Every row gives one point. Each copy is the shape, with its points in the same order, turned, moved and blurred by noise. Is it also mirrored, or only turned?

Shape:
[[-1.6 -4.3 -0.6]
 [-3.6  0.9 -0.8]
 [ 1.4  0.1 -1.9]
 [-3.3  0.6  2.4]
 [-0.6 -0.3 -2.1]
 [-0.8  5.0  5.5]
 [ 3.7 -3.2 -5.8]]
Copy 1 (7 x 3):
[[ 1.9  2.0 -3.4]
 [ 0.0  4.4  0.9]
 [ 2.2  0.1  1.7]
 [-3.0  2.8 -0.5]
 [ 2.4  1.5  1.3]
 [-6.9  0.0  3.1]
 [ 7.2 -2.2  0.9]]
Copy 1 is: only turned
Copy 2:
[[-2.5  3.9 -1.3]
 [-2.3  1.6  3.9]
 [-1.0 -1.9  0.5]
 [ 0.2  3.9  4.1]
 [-2.5  0.2  1.3]
 [ 5.1  1.8  6.7]
 [-3.3 -3.1 -4.5]]
Copy 2 is: mirrored

Shape, 11 rows:
[[ 3.7  0.9  0.7 -0.1  0.9 -2.3]
 [-0.4 -0.7  4.5 -5.3 -2.4 -2.0]
 [ 3.1 -4.0 -1.0 -2.5  1.2  3.1]
 [-3.0  3.3 -1.5  1.9  4.8  4.9]
 [-2.9 -7.0  4.1  0.0  1.7 -0.9]
 [-3.6 -1.4 -1.5 -3.3 -0.5 -1.6]
 [ 3.4  1.2 -5.2 -0.6 -3.2  5.1]
 [-9.7 -2.2  3.8 -0.9 -1.6 -1.1]
 [-0.5 -1.9 -4.2  2.8  1.3  0.9]
 [ 2.8 -3.4  0.9 -1.8  2.2 -1.9]
 [-1.4  1.7  0.0 -2.0 -2.2 -1.2]]
Copy 1 (11 x 6):
[[ 1.7 -1.1 -1.3 -2.5 -3.6  0.9]
 [ 1.5 -5.1  4.5 -3.1 -1.8 -3.5]
 [ 3.0  1.6  3.0 -3.6  2.6  2.5]
 [-4.5 -0.4 -3.4  1.1  4.3  2.4]
 [ 2.6  1.5  0.3 -3.8  2.9 -6.9]
 [ 0.4 -0.4  3.7  2.1  0.3 -2.5]
 [ 3.8 -2.0  1.5  2.4  2.5  7.4]
 [-1.1 -3.7  1.3  2.5  3.5 -9.4]
 [ 2.3  2.6 -1.8  2.3  1.9  0.9]
 [ 2.6  1.5  1.2 -4.4 -1.7 -0.8]
 [ 0.9 -3.7  1.6  1.4 -1.3 -0.9]]
Copy 1 is: mirrored
Copy 2 (11 x 6):
[[-1.2  1.4  2.9 -1.6 -1.1  0.5]
 [ 4.7 -0.2  0.4 -5.4 -1.5 -2.9]
 [ 1.1  2.9 -0.4  3.6 -4.0 -3.9]
 [-3.6 -3.0 -3.8  0.8 -4.9  5.1]
 [ 5.0 -5.8  1.9  1.9 -3.1 -2.5]
 [ 0.9 -2.4 -3.2 -1.5  0.5 -4.2]
 [-0.6  7.1 -4.8  2.3 -0.6  0.9]
 [ 6.0 -8.3 -4.2 -1.6  0.1 -1.3]
 [-1.7  0.4 -2.0  4.3  1.4  0.9]
 [ 0.9  0.2  3.4  1.6 -1.8 -3.2]
 [ 1.1 -0.8 -2.9 -2.8  0.6 -0.4]]
Copy 2 is: mirrored

Shape, 13 rows:
[[ 0.0 -2.6  4.0  3.5 -2.0  0.5 -0.8  2.1]
 [-0.5 -1.0 -0.5 -2.1  4.5  3.9 -5.0 -0.6]
 [-0.6  5.4 -3.0  1.1 -5.7 -4.0  2.2 -6.0]
 [-1.5 -1.3  1.4  6.8  0.5 -4.4  1.0 -0.6]
 [-1.0  6.3  2.4  3.0  0.6 -3.5 -1.0 -3.0]
 [-0.2  1.4 -2.2 -4.7 -3.2 -0.5 -4.4 -4.3]
 [ 1.3  2.0  3.6  4.2  2.0 -2.4  2.6  0.6]
 [-2.2  0.8 -3.1 -2.7  2.7  5.4 -3.4 -2.9]
 [-5.2  0.7 -1.0 -5.0 -6.8 -0.9 -2.3 -8.1]
 [ 2.9 -4.2  2.8  4.4  2.0  0.1 -1.4 -1.1]
 [-1.0  0.0 -0.1  0.8  0.6 -0.3 -2.8  2.9]
 [-0.3 -2.4  2.7  1.2 -1.3  1.7  0.6 -0.4]
 [-0.4 -1.4  2.4  0.9 -0.3 -4.6  2.9 -0.4]]
Copy 1, 13 rows:
[[-3.2 -1.5  1.2 -1.2 -3.2 -1.2  2.4  1.1]
 [-5.4  5.6 -4.7  0.6  1.5  0.6  0.2 -0.8]
 [ 8.2  1.0  4.6  1.1  3.5 -0.4  2.5 -1.1]
 [ 0.8 -2.4  1.6  0.4 -3.3  4.7  4.3  1.5]
 [ 0.9 -0.2  1.8  4.3  3.9  2.4  5.7  1.1]
 [ 1.5  5.4 -0.8 -1.4  3.6 -3.2  2.0 -4.6]
 [-1.1 -1.5  1.9  0.3  0.6  3.6  3.5  4.8]
 [-1.5  5.7 -5.0  2.7  1.7 -1.0 -2.4 -0.9]
 [ 5.9  0.1 -2.8 -0.3  3.6 -6.4  2.9 -6.1]
 [-2.5  2.9 -0.3 -1.9 -5.0  1.7  4.1  2.3]
 [-4.6  0.1 -0.3 -0.6  0.7  2.0  0.6 -0.8]
 [-1.1 -0.4 -0.6 -1.7 -2.8 -1.6  0.9  2.7]
 [ 1.4 -2.9  0.2 -3.2  1.1  2.3  4.4  2.4]]
Copy 1 is: only turned
Copy 2 (13 x 8):
[[-4.6  0.1 -3.6 -1.3  0.1  1.9 -1.3  1.2]
 [ 0.5 -5.8 -2.0 -2.2 -2.9 -5.9 -1.7  1.8]
 [ 7.0  1.0 -4.1  2.2 -2.1  4.5  4.3 -5.1]
 [-1.7  3.7 -1.8  3.4 -2.6  2.2 -2.9 -1.1]
 [ 5.2  4.1 -2.8 -0.9 -3.9  1.2 -0.1  0.9]
 [ 4.7 -4.9 -5.3  0.9 -0.3 -2.3  5.1 -0.2]
 [ 0.7  3.9 -1.2 -1.8 -0.5  1.7 -4.3 -0.8]
 [ 2.3 -7.1 -1.6 -2.4 -4.9 -4.6  1.0 -1.1]
 [ 3.0 -2.6 -5.0  1.8 -2.0 -1.8 11.4 -2.9]
 [-3.3  0.1 -5.5  0.2 -0.6 -1.9 -5.1 -1.1]
 [-0.2 -2.9 -1.0  0.1 -0.9  0.4 -1.3  3.0]
 [-3.0 -1.1 -3.2 -1.9 -0.2 -0.1  0.1 -1.6]
 [-0.4  3.1 -0.8  1.5  2.0  0.3 -0.3 -1.9]]
Copy 2 is: mirrored
Copy 3:
[[ 3.3  2.6  0.4  1.0  2.1 -2.5 -1.1 -0.7]
 [ 4.1 -6.8  0.0 -1.6  1.8  2.5  2.6 -1.6]
 [-9.7 -1.2  0.4  4.4  1.7  2.0 -2.8  1.7]
 [-1.7  2.0  2.5 -3.3  3.4 -3.7 -2.2  1.8]
 [-5.3 -2.0  3.5 -0.8  0.6 -0.7 -3.3 -2.9]
 [-3.0 -3.8 -3.2  1.6  2.6  7.1 -1.2 -0.9]
 [-2.1 -0.7  1.2 -0.8  2.1 -6.7 -0.6 -2.5]
 [ 1.7 -7.5  1.3  1.0  0.6  4.4  2.8  1.4]
 [-5.8 -0.3 -0.1  2.9  6.1 10.7 -1.1  0.5]
 [ 4.2 -1.5 -0.6 -1.3  6.0 -4.3 -2.0  1.0]
 [ 2.2 -0.6 -1.2 -2.2 -1.1  0.2  0.2 -0.1]
 [ 1.6  1.2 -0.2  2.1  4.7 -1.1  0.7 -0.6]
 [-3.2  1.9 -0.7 -1.2  4.5 -2.9  0.9 -0.7]]
Copy 3 is: mirrored
